Every row gives one point. Two turns around zero, p and q, are shown by what they do to some points. Write where each new point lands after one turn and then the other. Backwards means that the second turn is done in reverse. Each puzzle has new turns, and all numbers are rounded.
In the rows, zero is written as 128.

Turn p:
[ 92 103] => [161  99]
[159 173] => [ 77 148]
[133 108] => [146 137]
Turn q:
[160 164] => [172 109]
[ 83 100] => [ 87 162]
[141 120] => [125 113]
Where do these land?
q, then p backwards: [149 106] => [105 148]
q, then p: [ 74 132] => [ 80 103]
q, then p: [162 146] => [147 161]

Turn p:
[116 116 199] => [166 163 180]
[110 143  96] => [120 131  89]
[190 110 110] => [ 98  73 152]
[103 125  97] => [107 143  97]
[121 145 138] => [148 132 122]
Turn q:
[132 100  93] => [124 112  86]
[143 100  84] => [133 103  80]
[ 90 138 181] => [ 95 164 172]
[105 130 155] => [107 148 148]
[113 165 141] => [144 159 152]
[186 136 113] => [167  82 129]
Where do these land?
p, then q: [151 166 122] => [119  91 104]
q, then p: [114  72 113] => [ 95 160  91]
p, then q backwards: [ 93 105 118] => [ 85 125 129]
q, then p: [153 169 159] => [156 117 177]

Turn p:
[ 72 137 106 148] => [122 110 165  79]
[130 131 143  91] => [125 157 142 151]
[139  95 108 153] => [140 124  92 100]
[183 118  94 146] => [107 117  64 129]
[116 158 188 101] => [146 133 177 179]
Turn q:
[134 134 127 167] => [165 122 140 134]
[103 152  95 161] => [147 100 141 173]
[133 124  83 150] => [144  81 125 137]
[115  97 175 100] => [ 95 166 151  95]
[156 133 161  63] => [ 90 172  84 100]
Where do these land?
p, then q: [147 135 153 125] => [157 118 137 125]
q, then p backwards: [108 173 143 140] => [148 125 164  94]
p, then q: [169 177 128 152] => [133  90 183 116]
q, then p: [127  80  97  89] => [146 177 156  92]
p, then q: [ 88  75 119 134] => [105 149  69 120]

Turn p:
[ 94 103 121  97 183 144] => [139 124 158  76 103  86]
[ 97 101 146 139  82 118] => [ 90 169 141 136 115 156]
[170 171 164 162 168 156] => [134  39 128 143 137 141]
[107 154 150 145 125 107] => [ 99 121 150 146 153 126]
[149 119 158  76  98 110] => [121 149 111 175  87 103]
[143  89  90 151 150 125] => [132 130  91  76 134 135]
[136 160  65 126  92 137] => [183 161 117 142 169 148]
Turn q:
[110  49 133 120 109 129] => [113 121 171 103  63 122]
[128 162 129 110 102 137] => [128 134 118  99 162 140]
[189 164 119 110 162 108] => [ 98  91 106 171 177 132]
[100 158 124 118 171 156] => [156 145 111 154 134 176]
[102  37 116 140 150 114] => [114 126 155 145  35 117]
[104 166 108 142 104 122] => [139 158  90 105 143 119]
[192 126 136 147 120 148] => [141  70 139 131 154 102]
[100 162 159 138 105 109] => [134 178 135 115 158 113]
Where do these land?
p, then q: [126 109 103 100 169 187] => [ 79  84 160  99 156 126]
p, then q: [117 164 175  99 145 126] => [126 154 163 137 113  77]
q, then p: [175 123 147 143  81  93] => [ 79 144 131 116 130  70]
q, then p: [138 146  87 132  80  77] => [137 178 142 111 163  76]
p, then q: [ 96  99 126 127 134 155] => [120 132 152 101 156 149]
p, then q backwards: [131 178 157 133 125 144] => [165 118 152 126 166 141]
p, then q: [113  76 102 162 163 114] => [ 90 139 120 113 125 194]

Turn p:
[ 94 131 126 114 114 141 138  66] => [ 73 141 163 116 116 102 144 133]
[132 151 104 116 163 152 145 132] => [120 104 127 102 148 147 131 164]
[130 147 151 177 133 146 123 153] => [162 144  88 121 132 101 132 150]
[163 116 110 117  78  62 108 139] => [139 104 129 169 139 130 122  46]
[112 142 124  82 147 132 132 143] => [ 97 122 120 123 131 168 111 142]
[152 140 123 150 143 125  92 150] => [160 129 108 153 161 130 135 137]
[171  87 129 153 120  95  93 155] => [192 130 133 171 134 134 126  94]
[107 103 107 134 106  98 127 127] => [127 127 152 139 127 110  95 100]
[120 138 167 137 151 168 126 136] => [134 156 103 118 112 133 142 171]
[111 116 137 124 103 170 158 103] => [105 121 141 112  79 104 139 147]
[117 137 131 104 150 118 166 103] => [101 132 145  84 128 147 132 123]
Turn q:
[121 146 134 147 141  83 116  96] => [ 85 147  98 102 139 125 137 116]
[166 113 174 121 144 145  91 137] => [142 123 125 145 105 143 104  65]
[112 126 108 107 119 127 225 138] => [155 105 126 132 189 144 122 201]
[121 141 121 143 147 150  91  71] => [ 92 104 100 134  97  97 157 107]
[130  81 111 141  87 144  90 132] => [125 148 147 150  63 124 109 145]
[103 149 144 118 122 135 140 142] => [145 114 137 104 135 145 146 132]
[115  81 110 134 148  99 100 140] => [139 188 105 144 108 118 129 130]
[130 147 110 108 110 144 106 134] => [137 116 154 112 112 100 127 126]
[122 127 137 158 141 148 158 145] => [129 121 139 156 147 158 151 134]
[150 150 105 123 124 102 110 140] => [116 149 149 111 141  99 113 116]
[139 146 155 108 125 132 180 133] => [144  93 128 118 169 155 112 135]
Where do these land?
p, then q: [121 150 124 141 148 126  62 100] => [115 144 128 137 181 144 176 108]
p, then q backwards: [153 110 156 112  93 135 150 136] => [111 114 154 128 128 157  88 114]
p, then q: [114 161 116 160 126 137 179 134] => [165 157 108 105 129  95  98 136]
p, then q: [106 157 145 104 122 118 170 134] => [153 117 118 102 102  95 139 155]
p, then q backwards: [107 122 135 135 149 135  86 148] => [137  88 110 134 133 112 154 142]
q, then p: [147 133 104 128 177 145  98 120] => [133 140 154  98 155 102 134  90]
q, then p backwards: [142  98 113 100  69 139 151 140] => [ 98  84  99 135 149 161 136 160]
q, then p: [ 97 114 133 127 123 123 173 109] => [150  94 123 131 124 144  99 157]
q, then p: [132 127 106 138 163  89  68 131] => [ 77 128 121 101 170 107 139  94]
q, then p: [161 108 147 134 110 133 143 129] => [140 145 128 160 128 110 134 154]
